Every row gives one point. Each copy is the shape, with its points in the same order, turned, moved and blurred by noise. Say if it was mirrored as well.
In the rows, zero is written as 128.

Shape (9 x 3)
[[ 87 168  73]
 [109 149 120]
 [104 172  93]
 [172  98  84]
 [151 129 149]
 [141 115 136]
 [108 165  55]
 [143 102 125]
 [173 127  96]]
Copy 1 (9 x 3)
[[ 87 157  59]
 [115 128  93]
 [ 88 150  76]
 [169 193 123]
 [143 118 146]
 [156 129 121]
 [ 91 188  58]
 [167 141 125]
 [138 183 139]]
Copy 1 is: only turned
Copy 2 (9 x 3)
[[171 187  92]
 [133 148 123]
 [149 174 103]
 [107  93  58]
 [ 90 116 134]
 [110 109 121]
 [158 174  69]
 [118  95 116]
 [ 91 119  73]]
Copy 2 is: mirrored
Copy 3 (9 x 3)
[[ 71  63 117]
 [113  97 105]
 [ 80  83 105]
 [107 151 177]
 [132 149 105]
 [136 135 122]
 [ 56  79 134]
 [137 136 136]
 [ 92 150 146]]
Copy 3 is: mirrored
Copy 4 (9 x 3)
[[203 133 105]
 [147 148 111]
 [180 123  96]
 [136  95 189]
 [104 125 125]
 [100 136 137]
 [206 115 122]
 [114 136 153]
 [132  95 153]]
Copy 4 is: mirrored

Shape (8 x 4)
[[133  53 105 131]
 [102 123 113  78]
 [141 166 139 121]
 [106 172 157 112]
 [115  32 195 129]
 [101 154 140 138]
 [147 130  95 112]
 [110 152  89 111]]
Copy 1 (8 x 4)
[[178 159  81  77]
 [142 114 155  84]
 [138 124 156 152]
 [114  92 160 137]
 [179  76  41 100]
 [ 98 116 133 131]
 [158 151 156 115]
 [110 151 169 106]]
Copy 1 is: only turned
Copy 2 (8 x 4)
[[118  65 123 151]
 [159 118  94 102]
 [109 153 139  91]
 [130 186 127  94]
 [ 92 124  88 211]
 [148 168 147 120]
 [114  98 134  85]
 [154 117 151  80]]
Copy 2 is: only turned
Copy 3 (8 x 4)
[[115  56 124 144]
 [ 98 121 122  84]
 [163 154 147  93]
 [144 167 127  92]
 [157  76  36 158]
 [143 159 131 121]
 [131  98 166  98]
 [107 134 173  97]]
Copy 3 is: mirrored
Copy 4 (8 x 4)
[[124  80 110 193]
 [ 67 122 120 127]
 [134 152 127  98]
 [109 164 104  87]
 [122 157  65 228]
 [128 136  87  93]
 [126 108 148 125]
 [101  95 124  91]]
Copy 4 is: only turned
